Each row of a before or after table is a point. One or more steps were done to the points. Then noise was added and the rows were shuffled. The steps act on how far a point lies along the listed directions, d1 being the first. Write out the steps. A step turns or swaps two directions, mirrors them in a line or flattens them onto one, adds a multiple of one to another, or multiplies one. Angles are multiples of 10 degrees, from the lower direction toward the higher: turns from -170 to 170, lines from 10 to 170 but not 90. Use the fewest steps. Two steps may share a direction if one is a turn and the other turns, adds or multiplies; they go together, in the order done. Otherwise the lowest direction goes first.

Directions:
(1): [-0.03 -0.52  0.49]
(2): [0.01 0.49 0.52]
(3): [ 0.71 -0.03  0.01]
Before (9 x 3):
[[ 0.06  0.51 -0.81]
 [-0.14  0.22 -0.35]
 [-0.08  0.18 -0.54]
 [ 0.25 -0.15  0.30]
 [-0.02 -0.15  0.13]
 [ 0.12 -0.04 -0.65]
 [ 0.36 -0.44  0.50]
 [ 0.04 -0.13  0.50]
 [ 0.41 -0.02  0.54]]
After (9 x 3):
[[ 0.83  1.25  0.00]
 [-0.25 -0.30 -0.05]
 [ 0.18 -0.56 -0.05]
 [ 0.23  0.59  0.11]
 [-0.24 -0.53  0.08]
 [-0.07 -0.52 -0.08]
 [-0.34 -1.09 -0.26]
 [ 0.26  0.62 -0.04]
 [ 0.17  0.34 -0.27]]
Steps: add -1.5 times d1 to d2; turn d2 and d3 by 40 degrees

Directions:
(1): [ 0.30  0.21  0.60 -0.03  0.72 -0.07]
(2): [ 0.29  0.57 -0.46  0.58  0.13  0.20]
(3): [-0.15  0.69  0.31 -0.10 -0.44 -0.45]
(4): [-0.54 -0.16 -0.13  0.46  0.35 -0.59]
(5): [-0.43  0.36 -0.40 -0.60  0.40  0.15]
Before:
[[-0.19 -0.13  0.49  0.21  0.28 -0.89]
 [ 0.15 -0.21  0.79  0.15  0.16 -0.54]
 [ 0.12  0.18  0.23 -0.09  0.11 -0.16]
 [-0.18  0.68 -0.54 -0.14 -0.57 -0.02]
 [ 0.16  0.48 -0.27  0.08  0.08  0.08]
 [-0.21 -0.07 -0.80  0.28 -0.13  0.14]
 [ 0.36 -0.05 -0.21  0.90  0.69 -0.10]
 [-0.10 -0.08  0.16  0.77 -0.65 -0.06]
 [ 0.25 -0.40 -0.26  0.75 -0.97  0.38]]
After (9 x 6):
[[-0.56 -0.23  0.04 -0.37 -0.50 -0.51]
 [-0.07  0.05 -0.17 -0.08 -0.30 -0.09]
 [ 0.44 -0.34 -0.58  0.41  0.18  0.55]
 [-0.70 -0.30 -0.30 -0.08 -0.20 -0.73]
 [ 0.12  0.13  0.51  0.66 -0.25 -0.82]
 [-0.17 -0.87  0.45  0.25 -0.02  0.12]
 [ 0.43 -0.90  0.87  0.09  0.26  0.32]
 [ 0.38 -0.10  0.11  0.50  0.64  0.02]
 [ 0.34  0.07 -0.17  0.39 -0.20  0.08]]
Steps: turn d1 and d3 by 120 degrees; turn d2 and d5 by -60 degrees

Directions:
(1): [ 0.18  0.13 -0.26 -0.65  0.50 -0.11  0.19  0.01  0.99  0.16 -0.16]
(2): [-0.07 -0.70  0.14  0.23 -0.28 -0.10 -0.13 -0.78  0.30  0.27 -0.65]
(3): [-0.10  0.21  0.76  0.36 -0.54 -0.25  0.38  0.49  0.59 -0.04 -0.05]
(4): [ 0.69  0.20  0.42  0.29  0.60 -0.75  0.06 -0.23 -0.28  0.12 -0.04]
(5): [-0.26 -0.09  0.30  0.27  0.75  0.53  0.21  0.21 -0.07 -0.50 -0.65]
Before (8 x 11):
[[-0.40 -0.35 -0.43 -0.25 -0.67 -0.24 -0.29 -0.23  0.26  0.25 -0.15]
 [-0.06  0.00  0.15 -0.11  0.57 -0.21  0.15 -0.14  0.95  0.12 -0.56]
 [-0.11 -0.39 -0.12 -0.05  0.02  0.13 -0.17 -0.39  0.34  0.04 -0.38]
 [-0.62 -0.27  0.04  0.04 -0.18  0.74  0.28  0.33  1.16 -0.21 -0.52]
 [ 0.47  0.24 -0.41 -0.30  0.39 -0.72 -0.21 -0.30 -0.08  0.65  0.41]
 [ 0.33  0.89 -0.07 -0.11 -0.63 -0.08  0.05  0.58 -0.84  0.16  1.37]
 [-0.10  0.34 -0.87 -0.87 -0.23 -0.19 -0.13  0.33  0.74  0.09  0.20]
 [-0.32  0.24 -0.44  0.01  0.29  0.10  0.02  0.22 -0.33 -0.17  0.17]]
After:
[[-0.22 -0.32  0.04  0.20 -0.23  0.21 -0.19 -0.20  0.05 -0.08 -0.26]
 [-0.39  0.13  0.72  0.88 -0.79  0.25  0.23  0.68 -0.02 -0.27  0.20]
 [ 0.39  0.54 -0.17 -0.76  0.54  0.03  0.38  0.17  0.81  0.28  0.21]
 [-0.25  0.08  0.42  0.74  0.26  0.04 -0.09  0.15 -0.71 -0.27 -0.15]
 [-0.10 -0.20 -0.37 -0.14  1.15  0.23 -0.12 -0.26 -0.08  0.08 -0.50]
 [-0.57 -0.46  0.02 -0.06 -0.15 -0.03  0.00 -0.16  0.75 -0.02 -0.85]
 [-0.62  0.18  0.02  0.12  0.32  0.52  0.18  0.74  0.15 -0.75 -0.65]
 [-0.37  0.31 -0.47 -0.06 -0.07  0.01  0.00  0.32 -0.18 -0.04  0.36]]
Steps: turn d1 and d5 by 120 degrees; add 0.7 times d1 to d2; turn d3 and d4 by 40 degrees

Directions:
(1): [ 0.57  0.65 -0.19 -0.22 -0.53  0.08 -0.39 -0.02 -0.12  0.20 -0.08  0.42
 -0.17 -0.60 -0.83 -0.46 -0.42  0.23]
(2): [ 0.01  0.11 -0.38 -0.09  0.17  0.32 -0.82  0.10 -0.17 -0.85 -0.40  0.27
  0.14  0.67 -0.23  0.62 -0.36 -0.20]
(3): [-0.12  0.29  0.26 -0.28  0.47 -0.51  0.55 -0.12  0.06 -0.02  0.35  0.27
  0.12  0.65 -0.27 -0.47 -0.90 -0.52]
(4): [-0.44  0.01 -0.61  0.44  0.33  0.17 -0.39 -0.15 -0.18  0.24  0.77  0.68
 -0.08 -0.57  0.43  0.04 -0.17 -0.54]
(5): [ 0.06  0.47 -0.29 -1.01  0.50 -0.61 -0.09  0.51 -0.22 -0.02  0.29 -0.19
  0.44 -0.39  0.13  0.38  0.38  0.10]
Before, 11 rows:
[[-0.15  0.15  0.10 -0.16  0.04 -0.14  0.50 -0.09  0.08  0.00  0.52  0.19
   0.16  0.47  0.21 -0.30 -0.55 -0.43]
 [ 0.42  0.62 -0.41  0.20 -0.32  0.12 -0.68 -0.09  0.01  0.03 -0.04  0.99
  -0.44 -0.07 -1.10 -0.60 -1.53 -0.55]
 [-0.18  0.42 -0.16 -0.24 -0.02 -0.05 -0.15  0.02 -0.25  0.34  0.48  0.08
  -0.13 -0.45  0.31  0.11  0.17  0.10]
 [-0.08  0.41 -0.44 -1.29  1.02 -0.55 -0.52  0.50 -0.44 -0.16  0.17  0.22
   0.33  0.07 -0.03  0.89  0.06 -0.31]
 [-0.25  0.34 -0.17 -0.21  0.66 -0.40 -0.52  0.17 -0.13 -0.53  0.23  0.25
   0.18  0.54  0.00  0.49 -0.43 -0.29]
 [-0.13  0.33 -0.90 -0.37  0.58 -0.44 -0.86  0.41 -0.55 -0.46  0.19 -0.05
   0.25 -0.35  0.01  0.80  0.38 -0.17]
 [ 0.49  0.68  0.02 -0.60 -0.35 -0.47  0.04  0.06 -0.03 -0.56 -0.27  0.59
   0.06  0.46 -0.95 -0.50 -0.66 -0.14]
 [ 0.33 -0.28  0.70  0.42 -0.53  0.19  0.26  0.16  0.24  0.45 -0.49 -0.52
  -0.44 -0.18  0.35 -0.26  0.59  0.59]
 [-0.08 -0.20  0.05  0.23 -0.62  0.39 -0.05  0.17  0.11 -0.09 -0.27 -0.31
  -0.24 -0.08  0.00  0.13  0.37  0.49]
 [ 0.35  0.78  0.25 -0.13 -0.52 -0.26  0.45 -0.74  0.22  0.52  0.21  0.61
  -0.31 -0.54 -0.81 -1.26 -1.15  0.13]
 [-0.26  0.32 -0.10  0.06  0.39 -0.06 -0.36 -0.32 -0.11 -0.23  0.12  0.48
  -0.05  0.09 -0.25  0.05 -0.18 -0.50]]
After, 11 rows:
[[-0.26  0.27 -0.19  0.04  0.39 -0.08 -0.27 -0.22 -0.08 -0.12  0.12  0.32
   0.05 -0.18 -0.12  0.11  0.03 -0.43]
 [ 0.03  0.28 -0.16  0.32 -0.02  0.08 -0.79 -0.03 -0.02 -0.38 -0.03  0.39
  -0.20  0.29 -0.35  0.13 -0.60 -0.14]
 [-0.26  0.40 -0.67 -1.04  0.97 -0.81 -0.39  0.84 -0.20 -0.15  0.43 -0.02
   0.46 -0.26  0.34  0.77  0.01 -0.49]
 [ 0.29  0.54 -0.25 -0.98  0.10 -0.64 -0.12  0.38 -0.12 -0.76 -0.18  0.22
   0.41  0.29 -0.34  0.22  0.11 -0.06]
 [-0.23  0.59 -0.03 -1.25  0.69 -1.01  0.56  0.06  0.05  0.20  0.60 -0.39
   0.46 -0.66  0.50  0.09  0.27  0.22]
 [ 0.29  0.49 -0.70  0.41 -0.30  0.04 -0.93 -0.18 -0.45 -0.14 -0.05  0.54
  -0.28 -0.42 -0.89 -0.08 -0.44 -0.16]
 [-0.06  0.41 -0.04 -0.03 -0.16  0.06 -0.09 -0.12 -0.17  0.48  0.51  0.24
  -0.25 -0.50  0.14 -0.19 -0.02  0.12]
 [ 0.52  0.33 -0.31 -0.13 -0.36  0.43 -0.87 -0.18 -0.25  0.17 -0.39  0.95
  -0.46 -0.26 -1.08 -0.15 -0.81 -0.18]
 [ 0.13 -0.18  0.71  0.14 -0.07 -0.18  0.44  0.36  0.13  0.23 -0.31 -0.54
  -0.18  0.08  0.51 -0.08  0.51  0.41]
 [-0.11 -0.02  0.00  0.02 -0.22  0.07  0.36 -0.07  0.08  0.00  0.39  0.14
   0.09  0.20  0.32 -0.22 -0.31 -0.17]
 [-0.24 -0.16  0.11 -0.05 -0.22  0.14  0.12  0.31  0.11 -0.16 -0.06 -0.32
  -0.01  0.15  0.16  0.23  0.23  0.30]]
Steps: mirror d1 and d5 in the line at 40 degrees; add -0.3 times d4 to d2; multiply d3 by 0.4

Directions:
(1): [ 0.12 -0.07  0.12  0.12 -0.02  0.01 -0.79 -0.46  0.08 -1.13  0.23  0.78
  0.64  0.43 -0.17  0.38  0.10  0.25  0.04 -0.44 -0.27  0.14  0.10 -0.22
  0.13  0.31  0.41 -0.52 -0.45 -0.45 -0.67  0.02]
(2): [ 0.27 -0.41  0.00  0.31  0.19  0.28  0.33 -0.11  0.04  0.10 -0.08  0.02
  0.77  0.81 -0.14  0.16 -0.01 -0.53 -0.68  0.19 -0.44 -0.10 -0.45  0.44
 -1.18 -0.20 -0.54  0.53 -0.21  0.02 -0.30  0.16]
(3): [ 0.13 -0.14  0.21 -0.08  0.27 -0.49 -0.24 -0.09 -0.16  0.01  0.19 -0.17
  0.12  0.04  0.34 -1.07  0.24 -0.76  0.20 -0.02  0.25  0.63  0.20  0.00
 -0.32  0.12 -0.06 -0.54  0.85  0.49 -1.01 -0.11]
(4): [ 0.34  0.37  0.03  0.23  0.57 -0.21  0.46  0.62  0.12 -0.75  0.24 -0.59
 -0.07  0.57 -0.31  0.11  0.32 -0.47 -0.47 -0.26  0.19  0.33  0.05 -0.30
  1.00  0.13 -0.24  0.63 -0.21  0.17 -0.06 -0.55]
Before:
[[ 0.20  0.05 -0.06  0.21  0.24  0.25  0.55  0.22 -0.26  0.82 -0.40 -0.62
   0.14  0.20  0.30  0.03 -0.10 -0.47 -0.27  0.32  0.16 -0.41 -0.18  0.22
  -0.31 -0.25 -0.56  0.80 -0.12  0.06  0.52 -0.04]
 [ 0.45 -0.19  0.18  0.23  0.73 -0.31  0.23  0.33 -0.04  0.04  0.16 -0.58
   0.10  0.41  0.16 -0.59  0.29 -0.79 -0.29 -0.06  0.09  0.39 -0.20  0.10
  -0.18  0.01 -0.50  0.34  0.67  0.56 -0.58 -0.15]
 [-0.19  0.03  0.04 -0.13 -0.18 -0.02  0.32 -0.17 -0.21  0.57  0.07 -0.28
  -0.07 -0.42  0.21 -0.29 -0.25  0.16  0.05  0.25  0.24 -0.23  0.20  0.02
  -0.04 -0.02  0.08 -0.22  0.14  0.09  0.07  0.11]
 [ 0.33  0.38  0.02  0.13  0.71 -0.39  0.37  0.52  0.05 -0.20  0.22 -1.01
  -0.21  0.26 -0.01 -0.53  0.57 -0.47 -0.29 -0.13  0.42  0.41  0.25 -0.12
   0.76  0.03 -0.26  0.24  0.24  0.43 -0.51 -0.57]
 [-0.33 -0.29  0.20 -0.24 -0.32 -0.16 -0.96 -0.64 -0.28 -0.72  0.36  0.72
   0.12 -0.23  0.01 -0.17  0.23  0.18  0.52 -0.23  0.02  0.04  0.43 -0.51
  -0.01  0.25  0.66 -1.47  0.34 -0.19 -0.85  0.08]
 [ 0.11  0.08 -0.05  0.16  0.31 -0.08  0.07  0.14  0.15 -0.51  0.25 -0.29
   0.32  0.49 -0.14  0.11  0.08 -0.24 -0.47 -0.13  0.15  0.30 -0.14 -0.15
   0.39  0.31 -0.05 -0.04 -0.23  0.12 -0.22 -0.43]
 [ 0.22  0.11  0.18  0.10  0.42 -0.15  0.51  0.54  0.13 -0.10  0.04 -0.59
  -0.08  0.51 -0.25  0.11  0.42 -0.31 -0.70  0.25  0.07 -0.25 -0.22 -0.03
   0.35  0.01 -0.34  0.77 -0.35  0.16  0.56 -0.25]
 [-0.03 -0.19 -0.11  0.09 -0.10  0.49  0.05 -0.18  0.16  0.15 -0.17  0.04
   0.18  0.11 -0.34  0.64  0.08  0.31  0.13  0.19 -0.22 -0.29 -0.18  0.01
  -0.51 -0.13 -0.28  0.22 -0.12  0.08  0.35  0.31]
 [ 0.09 -0.17 -0.15 -0.15  0.21  0.05  0.48  0.21 -0.03  0.54 -0.10 -0.57
  -0.20  0.22  0.11 -0.06  0.01 -0.48 -0.30  0.53  0.04  0.05 -0.25  0.48
  -0.37 -0.24 -0.54  0.49 -0.07  0.44  0.25  0.00]
 [ 0.17  0.10  0.03  0.21  0.42  0.19  0.91  0.66 -0.07  0.30 -0.10 -0.88
  -0.42  0.35 -0.30  0.03  0.09 -0.45 -0.51 -0.06  0.05 -0.26 -0.11  0.04
   0.24 -0.27 -0.57  0.92 -0.23  0.36  0.26 -0.27]
 [ 0.34  0.22  0.28 -0.01  0.41 -0.76 -0.19  0.28 -0.01 -1.15  0.37 -0.10
   0.19  0.54  0.07 -0.70  0.54 -0.86 -0.21 -0.56  0.37  0.77  0.26 -0.44
   0.60  0.48  0.01 -0.27  0.31  0.36 -1.20 -0.24]
 [-0.16 -0.56  0.08  0.04 -0.32  0.11 -0.72 -0.58 -0.24  0.01 -0.13  0.59
   0.66 -0.04  0.17 -0.22 -0.03  0.00  0.23  0.05 -0.16  0.13 -0.05  0.05
  -0.87 -0.04  0.13 -0.69  0.30 -0.02 -0.47  0.31]]
After (12 x 32):
[[ 0.06  0.15 -0.13  0.10  0.13  0.32  0.24  0.22  0.25 -0.30 -0.04 -0.27
  -0.16  0.14 -0.49  0.78  0.24  0.33  0.08  0.00  0.03 -0.14 -0.02 -0.32
   0.51  0.02 -0.21  0.43 -0.25  0.11  0.53 -0.07]
 [-0.26 -0.08 -0.01 -0.31 -0.17 -0.23 -0.35 -0.30 -0.18  1.04 -0.10 -0.28
  -0.42 -0.86  0.56 -0.94  0.14  0.27  0.64  0.23  0.36  0.01  0.34  0.23
  -0.44 -0.13  0.17 -0.86  0.78  0.33 -0.34  0.16]
 [-0.29 -0.04 -0.03 -0.17 -0.25 -0.06 -0.58 -0.34  0.04 -0.13  0.16  0.30
   0.06 -0.32  0.15 -0.02 -0.13  0.43  0.26 -0.09  0.20  0.15  0.04 -0.18
   0.15  0.34  0.46 -0.87  0.04 -0.07 -0.13 -0.08]
 [ 0.06 -0.03  0.04  0.06  0.10  0.02  0.74  0.05 -0.19  0.57  0.09 -0.64
   0.13  0.03  0.07 -0.28 -0.16 -0.29 -0.37  0.36  0.14 -0.18  0.02  0.15
  -0.24 -0.11 -0.32  0.28  0.08  0.24  0.02 -0.01]
 [-0.06  0.47 -0.12 -0.07  0.12  0.02  0.65  0.55 -0.31  1.11 -0.40 -0.98
  -0.76 -0.60  0.46 -0.19 -0.15 -0.15  0.22  0.30  0.65 -0.40  0.13 -0.11
   0.73 -0.22 -0.29  0.66  0.18  0.20  1.10 -0.18]
 [-0.36  0.14  0.12 -0.39 -0.31 -0.17 -0.04  0.12 -0.03  0.74 -0.17 -0.13
  -0.82 -0.80  0.19 -0.10  0.13  0.59  0.34  0.41  0.31 -0.57  0.07 -0.06
   0.40  0.00  0.27 -0.15  0.06  0.01  1.07  0.15]
 [ 0.04 -0.04  0.16 -0.20  0.31 -0.56 -0.23  0.13 -0.17  0.54  0.09 -0.41
  -0.66 -0.71  0.55 -1.09  0.16 -0.23  0.60 -0.03  0.48  0.42  0.22 -0.11
   0.29  0.12  0.05 -0.51  1.22  0.62 -0.35 -0.03]
 [-0.18  0.18 -0.19 -0.41  0.11 -0.17  0.51  0.46 -0.13  0.84 -0.13 -0.91
  -0.99 -0.52  0.25 -0.33  0.03 -0.20  0.19  0.55  0.48  0.11  0.06  0.21
   0.55 -0.18 -0.26  0.28  0.25  0.56  0.69 -0.16]
 [-0.14 -0.28  0.33 -0.39 -0.34 -0.69 -1.15 -0.70 -0.22 -0.47  0.18  0.88
   0.31 -0.30  0.56 -1.09  0.22 -0.24  0.65 -0.39  0.19  0.54  0.40 -0.21
  -0.52  0.48  0.54 -1.51  0.71  0.12 -1.49  0.43]
 [-0.42  0.16 -0.02 -0.36 -0.26  0.12  0.48  0.35 -0.22  1.26 -0.32 -0.65
  -1.31 -1.06  0.18 -0.25 -0.21  0.37  0.50  0.12  0.38 -0.54  0.22 -0.01
   0.41 -0.30  0.01  0.11  0.25  0.35  0.88  0.12]
 [ 0.19 -0.64  0.30  0.28  0.17  0.00 -0.77 -0.67 -0.15 -1.51  0.53  0.79
   1.27  1.15 -0.36  0.09  0.45 -0.62 -0.41 -0.37 -0.46  0.27  0.04 -0.31
  -0.82  0.25  0.15 -0.92 -0.11 -0.24 -1.68 -0.04]
 [ 0.32 -0.14  0.17  0.34  0.37 -0.17 -0.35  0.09 -0.07 -1.17  0.26  0.00
   0.77  0.80 -0.22 -0.11  0.41 -0.63 -0.33 -0.37  0.00  0.66  0.04 -0.38
   0.31  0.22 -0.10 -0.06  0.02  0.09 -0.81 -0.36]]
Steps: multiply d1 by 1.6; turn d2 and d4 by 140 degrees; multiply d3 by 1.3
